Each row is a point. The last column is the point's height on a tilted bowl or saddle (a function of degree 2), plus a little noise. Along how many of its main directions does it bend up, bend down or stay straight?

Points, 16 rows:
[[-16 -25  38  28]
 [  1   6   7  10]
 [ 14 -65  10  40]
 [  5 -40 -16  18]
 [ 34  -5  47  35]
 [ 64  59  -5  52]
 [ 20  27  32  22]
 [-28 -51  -8  33]
 [ 32 -10  49  36]
 [-21   6  22  17]
 [  8  88  -3  46]
 [-45 -43 -49  43]
 [ 18   3  44  26]
 [ 16 -63  49  58]
 [-27  -4  36  25]
 [ 14  26   6  12]]
Directions: 3 up, 0 down, 0 straight

Points, 23 rows:
[[-78  41 -19 -55  52]
 [ 22   9   4 -10   0]
 [ -8 -40  -8 -25  13]
 [ 21 -10 -27   2   8]
 [ 16 -34 -21  26  13]
 [ 22  59  -2  21   8]
 [-20  19  17  15  -8]
 [  2  46   8  -2  -1]
 [-19 -28  -5  47   8]
 [  2   4   0 -23   1]
 [ 59  14 -87 -24  84]
 [ 14  22 -26  55  13]
 [ 43 -11  16  28   9]
 [  0  26 -33  10   8]
 [ 57  14 -58 -17  48]
 [-59 -17  -4 -16  17]
 [ 16 -20  41  18   6]
 [ 12  -9 -65 -71  66]
 [  5 -32 -89  37  74]
 [-17 -15 -59  60  43]
 [-17 -14  44 -27  13]
 [-12  29  54 -37  20]
 [-10 -76 -18 -13  34]]
Directions: 4 up, 0 down, 0 straight

Points, 27 rows:
[[ 29  20  55 -40  41]
 [ -7   9 -24  21  13]
 [ 23  31 -90 -46  31]
 [  3 -21 -20  28   2]
 [ -8  -2  25  28   3]
 [-45 -47  29  -8  16]
 [ 14  -7 -33  11   6]
 [-26  82  11  57  95]
 [-23  26 -27 -15  25]
 [ 66  10 -13 -14  13]
 [ 24 -51 -32  50  12]
 [ 21  -5  56  33   4]
 [-19  34 -10  26  30]
 [ -7 -15  56 -22  21]
 [-51  31 -26   4  53]
 [ -7  -7 -29  20  11]
 [-21   3 -43 -20  21]
 [ 75  12 -19 -22  20]
 [-19  -3 -30  76  35]
 [-40 -16  20 -44  28]
 [-20  18  43  13  25]
 [ -8 -31  -2 -17   4]
 [-21   2  25  48  11]
 [  0  -6  55  49   2]
 [-73 -61  57  37  24]
 [ 36 -44  -1  -2   3]
 [ 50 -25 -35 -38  18]]
Directions: 3 up, 0 down, 1 straight

Points:
[[-12 -34   1 -50  36  28   6]
 [ 86  -2 -17   6 -69 -23  62]
 [ 24 -38  21 -29  31 -16  -3]
 [-12 -20 -33 -23  48 -33 -21]
 [-74 -22  11  66 -30 -16  89]
 [  3  24   0  17  75 -46  61]
 [ -8   9  21  -6 -43 -16  17]
 [-50  -8  -7  32 -30  25  30]
 [  3   7  -2 -49  23 -23  -1]
 [-54   5  11 -19   5  27 -24]
 [-26 -24 -27   0 -14  25  12]
 [-37 -44  27  -7 -21 -45   8]
 [ 35 -35 -63  14 -12  17 -18]
 [-60  26  39  -6  62  -3  -7]
 [  5  -7  -2 -10 -63  77  35]
 [  8  -4 -19  39  21  11  24]
 [-10 -23  -3 -25 -22  -3   2]
 [-44   7  53  31 -52 -59  54]
 [  5  27 -36 -19  48 -36   5]
 [ -7 -29 -16  64 -32  -7  70]
 [  0 -37  22  30  55  35  30]
 [-13  37 -50  24  48  -5  34]
 [ 52  27 -60  19  -4  -2  -7]
 [-12  18  32 -29 -48 -21  16]
 [ -2  73  25 -32  -7 -23  39]
 [ 95  56 -34  -8 -21 -12  53]
 [ 32  -3  54  11 -31  21  18]
 [-46 -32 -53 -39 -20  60  33]
 [  6 -56 -48  61 -28  11  59]
 [ 36  -6 -34 -10 -11 -57  -7]
 [-58  46  43 -44  -6 -28 -36]
 [ 27  31 -35 -34  -1  10   1]
 [ -6 -11  33  13  -9  11   2]
 [-20  56 -10 -12 -13 -70  48]
 [ 13  12  73 -44  57 -18  20]
 [ 16 -38   3  38  -5   1  24]
 [ 19   1  70 -35   1 -16  11]
 [-23 -10 -21 -84   4 -35 -11]]
Directions: 3 up, 1 down, 2 straight
